Each wall is flat, endless, passes through zero and stands at right angles to its row. A trip goes straight from one point to another. List the walls that it crosses, first one first.

Walls:
(1): [39  5 29]
(2): [ -7 -11  23]
(3): [23 40 13]
(4): [-33 -28  21]
(5): [ 33 -35   7]
Trips:
[ -2  -1 -23] to [ 43  60 -28] => 3, 1
[ -7 -28 -19] to [-35  -6  -6] => 2, 5
[-25  -1 -27] to [-13  13  42] => 2, 3, 1
[ 12  11 -22] to [19  8 33] => 1, 5, 2

Walls:
(1): [ -9 -15  18 -31  20 -27]
(2): [ 12  23 -22  23 -22 -13]
(3): [  2  11  -8  -6 -60 -27]
(4): [-7  1 -2 -4 -5 -6]
(5): [ 10  -5 -25   5   5   3]
(6): [ -3  37  12 -17   5  10]
(7): [-22   9  20  26 -27 -35]
Trips:
[-11  -3   9  -9   1  26] to [ -5  -1  -6 -20 -11   8] => 4, 1, 3
[-14   1 -21  24   0 -12] to [-14  21 -21  25  -4 -18] => none
[  2 -23 -11  -2 -10  24] to [-11 -24 -13   2  22 -19] => 1, 4

Walls:
(1): [ -5  35 -28  -3   1 -14   9   4   0]
(2): [ 22   6  11 -12  25 -23  -7  11  34]
(3): [-16 -14 -19  -4   0   7  39 -13   3]
(4): [ 22  13   0  -2 -30  12  -1  12  20]
(5): [-10  -7   2  12   6   2  -3 -27   2]
(6): [ -2 -40 -13  -7  17  17   4 -35  -7]
(7): [ 30  50  -5  11   7 -22   1   8  36]
(8): [ -6 -38 -19  -5   6 -35 -10  28  -5]
Trips:
[-14  -5   3  -8  16  -8  26  11 -50] to [-23   2   7 -20   9 -19  -6 -18  -8] => 5, 2
[ 13  -2 -29   3 -37  25   9  28 -10] to [-36  22   3 -39  -1 -14  34 -24  37] => 8, 7, 2, 5, 4

Walls:
(1): [-45 -16  23 -16  10  -7  43   3  28  22   4  -2  56  -6]
(2): [  0 -11 -46  10   7  -9  24   1  -2 -13  19  23 -29  41]
(3): [ -3 -10  27  28 -30   8   8  -3 -38  22 -10 -13  28 -36]
(4): [-14   3  -7   5 -25   3  29  24  -3 -26   5  24   0  -3]
(5): [ 26   3  11 -35  18 -20 -21   7  10  54  28 -23  -1 -14]
(6): [ -7  11   8 -55   6 -16  51  18 -23  25   9   3 -11 -16]
Trips:
[-16   3 -26  14 -22 -18  -6  19  18 -37  44  -9  24 -14] to [-12 -10  60 -10  13  -8 -10  20  30  29  -4 -18  17  10] => 2, 5, 3, 4, 6
[ -3   1  12   6   1   0 -19  27  -3 -31   3   6   9  -8] to [-22  -4   1 -24  24 -22 -15  12  -3 -25  16  22  20 -31] => 3, 1, 6, 5
[  5  10   0  -4  -3  39   3 -28 -18 -35  -2 -14  41   8] to [  8 -13  -1 -23 -26   9  -4 -25 -10 -28 -23  18 -28  15] => 1, 2, 3
[ 14   9  -6  13   2 -25  -6   1 -34  17 -16   6 -11  -3] to [  5  -9  13 -17  13  10  33  -7 -14 -11   3  -9  12  23] => 5, 1, 4, 3

Walls:
(1): [ 35  -6   4  19 -13 -31 -24 -10 -30  12  12  -6 -13  -5  16 -13  -9 -21
   7  29]
(2): [  3  60 -13 -18  -6  34 -10 -25  -5 -31  -7 -18  -3  11 -34  -2 -21  18
 -17  -2]
(3): [-37  19  -5  30  19  17  -9  15  26  -1 -13   8  11   3  -4  16 -33 -11
   2  37]
(4): [-29   8  13 -29  -6 -12   6 -19 -16  -6  11  -9 -17  14  22 -24 -13  -5
 -16   4]
(5): [ 11  -5   6 -28  -4  16   7  -5 -13   7  28 -23  20 -16 -21 -23 -10   9
   6  14]
(6): [ 13   6   6   6  34  -6  12 -10  37 -11 -15   3  18  13   9 -35   0   0
   7  -6]
(7): [-14  -2  15 -12   5   2 -35 -12  -3   3  -8  -4  41  21  19   3 -15   8
  45  42]
(8): [ 31 -12  -6 -16  -3 -31   3 -11  17 -20  -1   4 -22 -16 -37  22 -16 -39
   5 -35]
Trips:
[ 13  -5  -2  18 -21 -11  -2  -2  19 -19 -12  30  -5 -10   0  13   6 -29
   8   2] to [ 23   2 -11   7  -7   9  15  16 -17   0  33  22 -11  34  14   0  19 -28
 -15 -17] => 6, 3, 4
[-11   7   8  14   3  15   4 -15  27 -12   0  -3 -14  34   2 -19  35  16
  37 -56] to [ -1   3   1  55 -31 -12  15  17  -7   1 -30  31  12  21   8 -34 -14 -19
  -2   9] => 2, 3, 1
[-11 -30  20 -15  16 -27  27 -19  35 -18   5 -35 -30  -4 -23   9 -27  -6
 -11   5] to [ -3 -11  -9   9  19  14 -26   0   2 -33  -4   3 -24  29  20 -36 -14   5
  -3   1] => 2, 5, 1, 7, 8
[ -3  29   7   1  16 -13   0  31  -8  31 -17 -37 -19 -21   9  -2  -4 -29
  -5  42] to [ -7  12  -8  15 -10  23 -49   0 -27 -14  10  16  13   0   4  -4 -22   5
 -24  -8] => 2, 5

Walls:
(1): [  3   6  -8  12  -1  18  11 -10  44  -6  19  35  11  -1 -10 -17  23 -12
 -14   0   9  -6  12  13 -26  17  -2   4  -7 -12  10 -25]
(2): [ 60 -23 -10  21  -4  -7  -7  -8  -3   1  10  -7  -1   5  -3  22  17  30
   6 -25  -8   1  43  16  -3   0 -27   0  11  13  12  -2]
(3): [-22 -24  -8 -32 -10  32  -7  -7  21 -11  -9 -25   6 -10 -17 -25  17  19
  -3 -10 -28 -24  -7   4 -13  15  24 -20 -17   1 -15   7]
(4): [  4  13 -12  17 -20  14 -16  21  -4   1  13  -8  16   4  -6   5 -13 -20
 -36  11 -20  -4 -10   8   4   0  16   6   8 -25   0   7]
(5): [ -2   4 -15   5  -9 -20  23   7   7 -21  18  34  -9  -2 -25 -29  22  -9
 -12   3  -4  18   6  -5   9  16  15 -32  29  -9   7  -7]
(6): [ -9 -26   4 -18   5 -19 -29 -30  -6   0  23 -11  -6  14  19  37 -11   6
  -2 -17  16   9  -4  14  -5 -20  -2   3 -35  14 -32  20]
(7): [ -6  10 -13  -5 -11 -42  20 -12   8  22   0  -1   6 -27   7  29  31 -23
  11   1   7 -11  37   8 -12 -14  16 -13  -1   6 -16  -3]
(8): [ 16   9 -24 -15 -12   8  14   8  -5 -15  20   1  38 -13  26  38  13  14
  12   6   8  25   2  14  -5 -11   2  11 -14 -16   9  -2]
(9): [ 31  -3  -3  -6 -22 -14   4 -16  -1  16 -19 -11   3  24 -21 -10 -20 -10
   3  -6 -21   7  18   2   8 -13 -21  -1  15 -30  12  10]
Trips:
[ 20  13 -33  -5   9  -7  -8  -2 -38   5  18   9  -9   4  -9  17   3  -2
 -15  12  34   3   0  20  -2  -6  -9  -8  -8   9   4  -4] to [ 17  -4 -11   4  29 -19   3  12  13  32   3  26  -9 -15   1  -5  15 -12
  19 -20  -2   1  14 -14  -6  21  -3   3 -19 -20  13   1] => 1, 4, 6, 9, 8
[-14  32  12   4  12  -4 -43 -18  26   8   3  -9  15   7   4 -11  31  37
  24 -10  -8 -26   8   1   2 -17  19 -42 -26  30  26 -22] to [  5 -17  -4   3   5  19 -14   9   8 -32  27  -3   2  15   5  -2  14  20
  18   3  15 -26 -12  -1  26  17 -18   9 -13  -7  -7 -15] => 7, 8
[ 11  26  -4  12 -11  11 -16   0  -9  12  23  -9  20 -17 -13   0   0  16
  24 -21  -4  13 -38 -16 -10   5 -20  31  17 -19  -1   9] to [  7  -8   3  30  -7   7 -10  -6 -12  12 -17   5  32  17  -8 -19  12  -4
  -3  23  25  -6   1  -3   1  20   7   6  46 -17  15 -28] => 1, 5, 8
[ -9  12   3  11  19  -3  11 -27 -15 -23   1 -19   7  25  13 -19 -17  -8
  26   0  -2  23  -5 -11  11  12  -8   1  -5  10  16  13] to [  0 -11 -12  26   4 -18  21  17 -15  15  -8  14   4   3  16   0  16 -12
  14 -31  -1  -6 -11 -13  11 -46 -16   9   5  34 -11  32] => 2, 7, 9
[ 11 -19  -3  11   4  -6  17   4  10 -16   5   7   5  26   5   7 -14   3
 -13   6  -3  27 -13  32  -2  18 -24 -21 -36  -1 -17  21] to [ 21  24  -6  13 -19   8   1 -14 -14  -4   1 -28  -4  13   3 -12 -18   8
  10   5 -12  17  -8  21 -14   4  12   1 -11  16   7  17] => 5, 1, 3

Walls:
(1): [  9  13  -5  -1   4  30 -15  15  15  -1 -24 -22  -6 -17  -5 -27   7  35
  11  19  -8  -6  -6  17 -22  -5 -28  -1  15  22 -28  19  -6 -10 -14 -17
  -6   3 -18 -47  -4   2 -13  23   2  -9  18  -8]
(2): [ 31  11  15  -8  21  -2 -10  24  -7 -16 -16   6  20   9   4   5   6 -24
  15   0  14  21   6   1  10   2   4  20   0   0 -15   4   8  12 -11 -42
 -32  -8  35 -15   6  -1  -3  13  -1   1 -18   8]
(3): [ -9   7   0 -11   4  -6  -9  -4 -17  -7  38   1  -1  27  21  -6 -15 -22
   2  37 -10 -14   6 -20 -10 -11  -2  -2   7   8 -27   0 -19   5 -20 -13
 -13 -20 -10  15 -14  18  -1  -6   2 -37  15   1]
(4): [ -5  -8  12  -2  -2  -4  35  29   5  25  24  15  -1  -5   6   6  12 -21
   9  -6   8 -20  -4  -1  -9 -21   0   2 -21 -12 -15 -16  -8  -6  44  13
 -21 -27 -15 -16 -12 -13   3  -6 -43 -10  14 -13]
(5): [ 23 -14  -4  15  -8 -14  15  19 -22 -12   2 -18  13   8 -25 -12 -27  24
  -5  13 -29   3   2  -7   3  35  26  24   0   9  15 -15  -3 -15 -19   2
   7 -24  -8  -7 -19   6  18   2  -3 -20  -2 -18]
(6): [-15   5   5  -7   8  23 -13   4   3  -6  13 -29   2  -4 -15 -13   0  18
 -28   8 -33   7  -6  10  47  -4  17   0   9 -19 -18 -26  -7  39  -6   5
  27   0  -5  30  12 -21   7   4  23 -20  -7 -11]
(7): [-22   2 -33 -11  -3 -22   6  -7 -53  -9 -10  -2  -5   2   0  10  14  11
   7  31  16 -28  14  26  19 -16 -18 -24 -11  49 -18  10  -7  16   7 -29
   3 -20   2  17  33  -6  19  11  -2  13  38   5]
(8): [-17   9  11   7 -12 -22   4   8 -12   7   0 -23  22  -1 -24  14   6  18
  30   3 -10  18   8  -6  -5   9  -8  -4 -13  22  24   8 -26 -26  -8 -10
  15 -17   3  -5  14  32  10   0 -20  13  13  -9]
Trips:
[  7  -9 -11  17 -10  15  18  13  -2  -3 -24  20 -13 -14   4  15 -15  -3
  27  14 -35  -8  -4   3   8  10 -21  -6  -2  21   8  11   1 -15   3   4
   6  15 -31   8 -21  13 -27   7  17 -10  -9  22] to [  6  12 -11  -9  13   4  38  26  -1   5  -5 -17   1  -6  19 -25 -31  14
 -19 -21   7  24 -49   0   0 -10 -27  17  22  10  22  -3 -16   1   7 -21
  16  -9  -6 -29  -2 -17  14  21 -52 -24 -17  -3] => 4, 2
[  8   3   6  -5  17   3  -1 -22  25 -14  -2  20 -11 -20  20 -22  -2  -9
  23  15 -23  10 -26 -20  19   9 -30 -16   7 -12  17 -26   6  -6  -5 -28
 -14  24  -7  14  24 -23  19 -15  -3  -9 -25 -12] to [ -6 -14   9  -3 -22 -15 -21   7   0 -23  16 -15 -27  -5   1  22  -8  18
  10 -22   2  21  -4  22 -37 -40  -2 -15  11  -9  -4   8 -25   6  13  21
  13 -11  -1  -9  -9 -18   0  -1  44  19 -14   4] => 2, 1
[  8  22 -39  -6 -17  -7   9  26  -4 -12   3  15  -7   5 -11  -5   6  15
 -16  40  -9  10   4 -32   6  -6   4  20  -2  20 -11  -9 -10  34   7 -18
   5  30   4  14   7  13 -32 -15   6  -8   4  -8] to [ -9 -10 -11   1  21  21  17  -7  -7  11   4  26 -27   0 -17   3  20 -13
 -18   6  -8  -4  53 -24  12   2  13  35 -17   7  18 -18   4 -23  10  -3
 -18   0 -10  19  12  -5 -17   9  -3  -3   6   3] => 1, 4, 2, 6
